Each row of a before or after table is a point. The points were changed in one or more steps. Then noise was added and the rows were shuffled. The steps act on how far a point lies along the listed directions, d1 being the first. What was done? A step turns or swaps two directions, mirrors them in a line or flattens them onto one, adds a multiple of one to another, or multiplies one. Angles are multiples of 10 degrees, from the lower direction toward the higher: turns from -170 to 170, lines from 10 to 170 but not 90. Use the fewest steps. Two steps may share a direction if one is a turn and the other turns, adds or multiplies; they go together, in the order done. Otherwise the lowest direction goes first.

Directions:
(1): [-2.2 -3.0]
(2): [ 3.0 -2.2]
Before (11 x 2):
[[-6.3 -0.6]
 [ 0.1  1.9]
 [-0.1  2.1]
 [ 1.8  0.8]
 [-1.1 -1.5]
 [-2.7 -3.9]
 [ 0.3 -1.8]
 [-0.5  1.1]
 [-3.6 -0.2]
 [-0.8 -2.1]
 [-2.1  0.1]]
After (11 x 2):
[[-2.4 -0.3]
 [-0.3 -2.2]
 [-7.8 -2.4]
 [ 0.4  2.7]
 [-1.3 -2.9]
 [-4.2 -6.0]
 [-4.3 -1.1]
 [-0.3  1.3]
 [-1.4 -2.7]
 [ 0.7  2.7]
 [ 2.5  1.3]]
Steps: multiply d1 by 1.6

Directions:
(1): [-1.6  0.1  4.3]
(2): [-1.8 -4.2 -0.6]
(3): [-3.9  1.9 -1.5]
Before (11 x 3):
[[-0.9  2.7  1.5]
 [ 1.5  0.2  3.3]
 [ 0.8  2.0  1.8]
 [ 1.1  0.8  3.8]
 [ 3.3 -1.9  0.2]
 [-2.5  0.7  3.8]
 [-0.7 -1.9  1.6]
 [ 0.2 -1.7 -1.4]
 [-2.6 -2.9  1.3]
 [ 2.9  0.9  2.7]
 [ 1.5 -1.5 -0.6]]
After (11 x 3):
[[ 2.3 -1.3 -1.6]
 [ 4.7 -5.2  3.2]
 [ 0.0  0.4 -4.3]
 [-3.2 -2.5 -3.5]
 [ 4.0 -0.3  1.3]
 [ 1.8  1.4 -0.2]
 [ 8.4 -2.8  3.4]
 [-0.5 -2.4  1.6]
 [-4.4 -1.2 -0.1]
 [ 3.6 -4.9  1.4]
 [ 2.6 -5.3  0.8]]
Steps: turn d1 and d2 by 120 degrees; multiply d3 by 2.5

Directions:
(1): [-2.8  0.7  1.0  1.5  0.1 -5.5]
(2): [ 3.2  2.8 -0.9 -4.0 -1.0 -2.5]
Before, 13 rows:
[[ 2.5  1.8 -1.5 -2.2  1.0 -1.6]
 [-4.2  0.5 -0.5 -0.8 -0.2 -1.1]
 [ 1.2 -2.4  0.2  2.9  0.3 10.4]
 [ 1.2  1.3 -0.5 -2.2 -0.6 -1.6]
 [ 3.1  2.1 -0.9 -1.8  0.6  0.4]
 [-1.8  0.3  0.9 -1.0 -1.0 -2.7]
 [-3.7 -2.4  0.2  6.3  1.3  2.3]
 [ 1.3 -2.1  2.7  1.1  1.3  4.3]
 [-0.6 -3.9 -0.4 -0.6  2.5  3.3]
 [-1.1 -2.2  2.5  1.9  2.1  2.4]
 [-3.4 -1.3  0.5  3.2  0.1 -7.6]
 [-3.9 -4.2 -0.7  2.5 -1.7  6.7]
 [ 2.6  0.8 -2.2 -3.0 -0.3  2.2]]
After:
[[-4.0 -2.4  0.4  6.6  1.3  2.6]
 [ 2.3  1.8 -1.6 -2.3  1.0 -1.7]
 [-3.2 -3.8 -0.9  1.6 -1.6  6.2]
 [ 2.1 -1.4 -0.3  1.2 -0.1  9.3]
 [ 3.2  1.2 -2.1 -3.9 -1.0  1.7]
 [ 1.3  1.2 -0.4 -1.7 -0.2 -1.8]
 [ 1.8 -2.0  2.8 -0.1  0.7  3.6]
 [-0.1 -3.4 -0.4 -1.0  2.7  2.9]
 [-2.6 -0.4  1.1 -0.2 -1.0 -2.2]
 [-0.7 -2.0  2.7  1.9  2.3  2.1]
 [-4.4  0.2 -0.1 -0.3 -0.1 -0.8]
 [ 3.8  2.3 -0.9 -2.2  0.8  0.0]
 [-4.8 -2.4  0.9  4.9  0.9 -6.6]]
Steps: add -0.3 times d1 to d2

Directions:
(1): [ 2.7  1.8  3.7 -0.1 -4.9 -0.8  2.3  1.7]
(2): [-5.8  1.1  2.7 -1.7  0.2  2.4  2.1  1.2]
(3): [ 2.3  5.3 -1.2 -3.6  2.1  1.2  0.9 -1.2]
(4): [ 0.0  1.5  2.4  2.4 -1.2  3.4 -3.3 -4.2]
Before:
[[-3.0 -1.6 -1.4 -1.7  1.0 -0.4  1.9  0.1]
 [-2.8 -0.1 -0.3 -0.7  2.6  0.1 -0.6 -0.6]
 [ 4.2  2.5 -0.1 -0.6 -1.6 -1.8  0.9 -1.1]
 [ 0.1 -1.3 -2.5  0.5  2.4 -3.3  2.7  0.3]
 [ 3.6  0.7  0.4  0.2 -0.3 -0.7 -2.2 -1.4]
 [ 6.3  4.4  3.9 -0.9 -2.7  2.2  0.1 -3.2]
 [-0.3 -0.1 -0.5 -0.1  0.4 -0.5  3.0  2.5]
 [ 2.5  2.9 -4.9 -1.0  2.5  0.0 -1.5 -0.4]
 [-0.3  1.8 -2.8  0.0  0.5  0.2 -0.6 -1.5]
 [ 0.8 -7.4 -3.6  1.9 -0.3 -6.7  2.6  6.8]
 [-0.4 -1.8  0.4 -2.1  1.8 -1.0  0.2  0.1]
 [-2.7 -0.9 -1.2 -0.5  1.9  0.7  0.5  1.1]
 [ 2.9 -2.3 -8.5 -4.5  4.1 -7.9  3.2  6.5]]
After (13 x 8):
[[ 1.7 -3.1 -1.9 -3.2 -2.7 -8.5  6.0 10.0]
 [ 1.6  2.3 -1.9 -0.2 -1.7 -0.8  0.7 -0.6]
 [ 1.2 -3.1 -3.0  0.2  0.3 -2.6  1.0 -0.8]
 [-1.9  4.8  3.5 -4.2  2.2  5.3  1.9 -2.1]
 [ 2.2 -1.7 -2.4  1.2  0.3 -1.3 -1.2  0.1]
 [ 3.5  4.0 -1.0 -1.7 -2.2 -0.8  1.8  2.5]
 [ 2.3 -0.5 -1.6  0.8  1.2 -2.1 -1.5 -1.0]
 [-3.0 -7.0  1.9  3.3 -3.9 -4.6  3.5  7.2]
 [-1.8  3.0  1.7 -2.3 -0.3  0.8  3.0 -0.2]
 [ 0.7 -1.0 -0.1  0.8 -0.4 -4.2  3.5  1.1]
 [-1.0 -1.2 -1.9  0.3  1.8 -0.4  1.9  2.1]
 [-0.2  2.2  3.3 -1.8 -1.4  0.8  0.2  0.1]
 [ 1.5 -2.0  0.7 -1.3  1.0 -2.1 -0.5  0.1]]
Steps: turn d1 and d2 by 110 degrees; turn d3 and d4 by -20 degrees

Directions:
(1): [ 1.5 -0.5 -2.3  1.8 -3.4  5.7  0.0 -4.4 -1.5 -0.9 -0.2]
(2): [-1.8 -4.3 -1.1 -5.0 -1.6  3.1 -0.6  3.7  0.5 -1.3  0.8]
(3): [-1.1  1.4  1.4  0.5 -2.0 -0.2  4.3  0.4 -0.6 -0.9  6.9]
(4): [ 1.9 -0.8  3.4  0.9  3.4  1.6 -2.8 -0.8  1.6 -5.7  1.9]
Before (14 x 11):
[[-0.1  2.1 -0.6  0.2  1.7 -1.3  0.8 -1.3 -1.4  2.1 -1.9]
 [ 1.0 -3.2  1.1 -1.6  2.4  0.9 -4.0  0.4  1.1 -1.6 -4.6]
 [ 1.6  1.1  1.6  1.8  2.3 -0.5 -0.5 -1.1  0.0  0.8 -2.9]
 [ 2.4 -1.9 -1.6 -0.5  0.4  2.2 -2.2 -0.8  1.7 -2.4 -0.5]
 [ 0.7  0.9 -0.9  1.9 -0.9  1.5 -0.5 -3.6 -1.3  0.9 -3.8]
 [ 1.2 -2.4  0.6 -3.4  1.7  1.3 -3.2  4.1  0.6 -2.1 -0.5]
 [-2.7  2.1 -3.4  1.7 -3.9 -4.5  4.8  1.6 -2.8  8.7 -3.4]
 [ 1.2 -4.0 -0.8 -3.2  2.1  0.8 -3.9  1.8  1.2 -2.7 -4.3]
 [ 2.8 -1.0  0.5 -1.2  4.0 -1.7 -4.9  0.4  1.1 -0.6 -5.4]
 [-1.3 -0.8  0.3 -0.4 -0.7 -0.8  0.3  0.8 -0.9  2.4 -0.9]
 [ 1.4 -0.8 -0.8  3.4 -2.7  5.3  0.0 -4.5 -0.7 -3.1 -1.0]
 [ 1.5  0.6  0.2 -0.1  2.1 -2.6 -1.9  0.3  0.6  1.4 -0.7]
 [ 1.3 -0.5  1.1  1.3  0.7  1.4 -1.6 -0.1  0.8  0.1 -1.8]
 [ 0.3 -0.8 -3.0  2.5 -4.8  4.2  0.8 -4.0 -2.3  1.6 -1.2]]
After (14 x 11):
[[ -0.3  -2.0  -2.0  -2.2  -1.5   1.9   0.5   1.2  -0.6   3.1  -4.2]
 [ -1.3  -0.5  -1.9  -2.6  -1.4   1.8   1.7   0.7  -1.8   1.7  -0.2]
 [ -3.1   0.1  -1.0   0.4  -6.7   1.4   7.8   2.0  -2.7   1.8   7.4]
 [ -0.2  -0.4  -3.9   0.1  -1.3  -2.4  -0.7  -1.4  -1.7   8.1 -10.5]
 [  2.9   2.6  -1.9   2.7   0.7  -1.2  -2.0  -1.7  -1.4   3.3  -5.1]
 [ -0.9   0.0   0.3   0.7  -1.7  -0.1   1.3  -0.7  -1.3   1.8   0.9]
 [  1.5   0.2  -2.4  -0.5   1.2  -3.6  -1.7   0.8   1.3   2.9  -4.1]
 [ -3.0  -1.1   1.6  -2.1   0.5  -5.3   1.5   5.1   0.8   1.5   2.1]
 [  1.1  -0.9  -3.1  -1.2  -2.3   1.5  -1.0  -0.9  -0.9   2.9  -1.7]
 [  1.1   1.3  -5.1   1.1  -1.1  -3.8  -0.6  -1.8  -2.0   7.3 -10.0]
 [ -0.2  -1.2  -0.8  -0.5  -0.5   0.1  -0.8   1.6   0.0   3.3  -3.8]
 [ -3.1  -1.3  -1.5  -3.6  -1.3  -1.7   1.1   3.4  -0.3   3.7  -3.0]
 [ -2.5  -1.4   2.1  -2.3   2.8  -4.5  -0.9   5.1   2.0  -0.8  -2.5]
 [  0.5  -0.7  -7.3  -2.1  -3.8  -0.6  -1.5  -0.9  -2.6   9.2 -10.8]]
Steps: turn d1 and d2 by 170 degrees; multiply d3 by 2; turn d3 and d4 by 60 degrees

Directions:
(1): [-0.4  3.2 -3.1  0.4 -4.2  0.1 -4.1  0.4 -2.9 -0.7 -2.9 -3.5]
(2): [ 1.8 -1.7  0.4 -2.2  1.4 -2.2 -5.0  0.3  0.8 -0.2 -4.3  4.7]
(3): [-0.7 -1.9 -3.6 -1.8  4.4 -2.0  2.1  4.5 -2.1 -1.2 -1.8 -2.6]
Before:
[[-3.0  1.4 -0.4  2.0 -4.1  2.8  1.4 -0.1 -0.9 -0.3  3.0 -3.7]
 [-1.6  2.1  0.4  2.6 -2.7  3.6  2.3 -0.4 -1.4  0.9  3.1 -4.2]
 [ 0.5 -6.2 -1.3 -4.0  8.3 -3.2  1.5  3.9  1.6  0.2 -2.5  4.6]
 [-1.1 -1.8  2.6  1.5  3.4  1.1  7.5 -0.2  2.4  0.2  3.8 -1.5]
 [-2.9  0.4 -2.5  0.8 -1.6  0.3  1.4  1.7 -2.3 -0.5  1.0 -5.3]
 [-0.8 -0.9  4.1  1.2  1.6 -0.4  4.6 -2.0  0.8  1.4  3.5  1.3]
 [ 1.6 -4.7 -1.7 -2.7  6.8 -3.8  0.0  3.7 -0.4 -1.9 -2.4  4.2]
 [-1.1 -0.5 -0.3  0.9 -1.5 -0.8  2.9  0.7  0.5  1.2  2.0 -1.8]
 [-0.2 -4.0  0.6 -5.2  5.6 -3.8 -1.0  4.3  1.2 -0.4 -1.8  6.2]
 [-0.7 -0.3  0.8  0.3  1.4  0.7  3.4 -0.6  3.0 -0.6  2.1  0.5]
 [ 1.7 -2.9 -0.9 -2.5  3.5 -3.1 -3.4 -0.1  2.4 -1.2 -3.7  1.8]
 [-0.7 -1.5  1.2  1.1  4.3 -1.6  4.3  1.5  1.0 -1.3  1.2  0.0]]
After (12 x 12):
[[ 1.7 -1.8 -1.7 -2.4  1.9 -3.0 -4.4 -0.1  1.4 -1.4 -4.5  0.9]
 [-1.5  0.9  1.9  2.8 -1.8  3.9  3.4 -1.0 -0.4  1.1  4.1 -3.0]
 [-1.5 -1.9  0.9  0.1  4.0 -1.8  5.5  1.3 -1.3  0.6  1.4 -1.2]
 [-2.0 -1.1 -1.3  0.7  3.9 -0.1  6.9  3.2 -0.7 -0.9  1.3 -5.2]
 [-2.9  0.6  1.4  2.2 -3.5  3.1  2.4 -0.9  0.6  0.2  4.2 -2.1]
 [-1.3 -0.1 -1.9  0.8  3.1 -2.2  2.4  3.0 -1.2 -2.0 -1.0 -2.8]
 [-2.5  1.7 -1.0  1.5 -4.2  1.5  0.0 -0.8 -1.2 -0.1  1.5 -4.3]
 [-0.7 -1.5 -3.2 -5.2  3.2 -4.2 -3.7  5.8 -1.8 -1.4 -4.7  2.6]
 [ 1.3 -1.6 -4.9 -2.4  3.0 -3.8 -4.0  4.2 -3.3 -2.5 -5.3  0.9]
 [-1.2 -0.7 -1.3 -0.2  2.6 -0.3  3.3  1.4  1.8 -1.2  0.8 -1.1]
 [-1.1 -0.1 -0.6  1.0 -1.5 -0.9  2.6  0.7  0.5  0.9  1.5 -2.1]
 [ 0.2 -3.1 -6.1 -4.2  4.3 -3.6 -2.8  5.5 -2.4 -1.2 -6.4 -0.3]]
Steps: turn d1 and d3 by -60 degrees

Directions:
(1): [-4.2  0.5 -2.5  0.5 -4.7  1.7 -2.7  3.7  0.7  4.1 -2.3  0.2  0.0  2.3]
(2): [ 3.0 -4.3 -0.1  2.1  1.1  2.7  4.0  2.1  0.1 -0.7 -4.5  2.1  0.9  3.6]
Before:
[[ 1.2 -0.6  0.8  1.3  1.6 -1.3  1.4 -0.8 -0.5 -2.8  0.5  0.4  0.0 -2.5]
 [-9.3  0.9 -2.4 -1.5 -6.8  0.5 -7.3  3.6  1.5  6.3  0.1 -1.3 -0.4  2.6]
 [-1.4  2.7 -1.4  0.0  3.6 -3.1 -3.4 -2.2  0.1 -1.4  3.5  0.8  0.0 -1.5]
 [-5.1 -0.3 -3.9  1.1 -8.3  3.5 -1.3  6.3  0.8  4.5 -4.9  1.1  1.1  5.8]
 [ 0.9  3.1  2.0 -0.7  1.6 -3.0 -1.7 -1.3 -1.2 -1.4  2.1 -0.1  0.0 -1.1]
 [ 1.6 -5.2 -0.7  1.3  0.7  2.2  2.3  1.9  0.2  1.5 -3.5  0.1  1.6  4.5]
 [ 1.4  0.8  1.5 -2.8  1.7 -1.0 -2.1 -0.8 -1.2 -1.4 -0.6  0.0 -0.7  0.5]
 [ 2.0 -4.7 -0.4  1.1  1.1  3.9  2.7  5.4  1.8  1.3 -5.0  1.4  0.4  3.2]
 [ 1.7  0.7  2.1  1.8  4.2 -0.7  1.0 -3.4 -1.1 -3.5  2.4  1.5  1.7 -2.0]
 [-3.3  2.6  0.7 -0.2  1.0 -1.4 -2.0 -1.8  1.4  2.7  1.9 -1.2 -0.7 -1.0]
 [ 0.2 -2.9 -2.1  2.4 -2.9  3.2  0.9  5.3 -0.9  0.7 -3.4  1.1  3.0  4.5]
 [-0.4 -5.6 -2.1  2.9 -2.5  5.6  1.8  5.1  0.1  2.9 -9.7  1.4  1.6  7.7]]
After (12 x 14):
[[ 0.6  1.0 -0.7  0.8  3.9 -2.4 -2.0 -2.9  0.1 -2.9  3.2  1.5  0.3 -0.8]
 [-3.4 -1.9 -3.5  2.0 -7.0  4.2  0.5  6.8  1.4  2.8 -5.9  1.8  1.1  6.9]
 [-3.6 -3.1 -2.9  1.7 -5.1  4.4 -1.5  5.6  0.5  4.8 -8.0  0.1  1.4  6.8]
 [-1.9 -1.3 -3.2  1.7 -4.6  2.9 -1.1  5.8 -0.8  2.2 -2.5  0.7  2.7  4.1]
 [-3.4 -3.9 -0.8  0.4 -2.6  1.9 -1.3  3.3  1.3  3.1 -3.8  0.5  0.6  5.3]
 [-0.1 -0.2  1.1  1.1  1.2 -1.2  0.1 -0.4 -0.8 -2.5  1.7 -0.4  0.4 -2.0]
 [ 1.2  0.5  1.6 -2.9  2.3 -1.3 -2.4 -0.9 -0.9 -1.5 -0.2 -0.5 -0.9  0.3]
 [-1.1 -2.0 -1.6  0.0 -1.2  2.9 -0.5  5.5  1.9  2.8 -3.4  0.1  0.0  1.5]
 [ 0.0  1.7  2.3  1.8  3.3 -1.2 -0.7 -3.4 -1.3 -2.1  3.5  1.0  1.4 -2.8]
 [-1.1  0.9  1.4  0.4  2.9 -0.9  1.2 -1.7  0.9  1.7  1.1  0.0  0.1  0.2]
 [-0.9 -2.9 -1.3  0.1 -1.3  0.9 -0.8  2.1  0.1  3.2 -1.8 -0.6  1.5  3.0]
 [ 1.5  2.5  2.4 -0.6  2.1 -3.0 -0.9 -1.5 -1.8 -1.9  2.0  0.0  0.3 -0.5]]
Steps: flatten d1 and d2 onto the line at 30 degrees
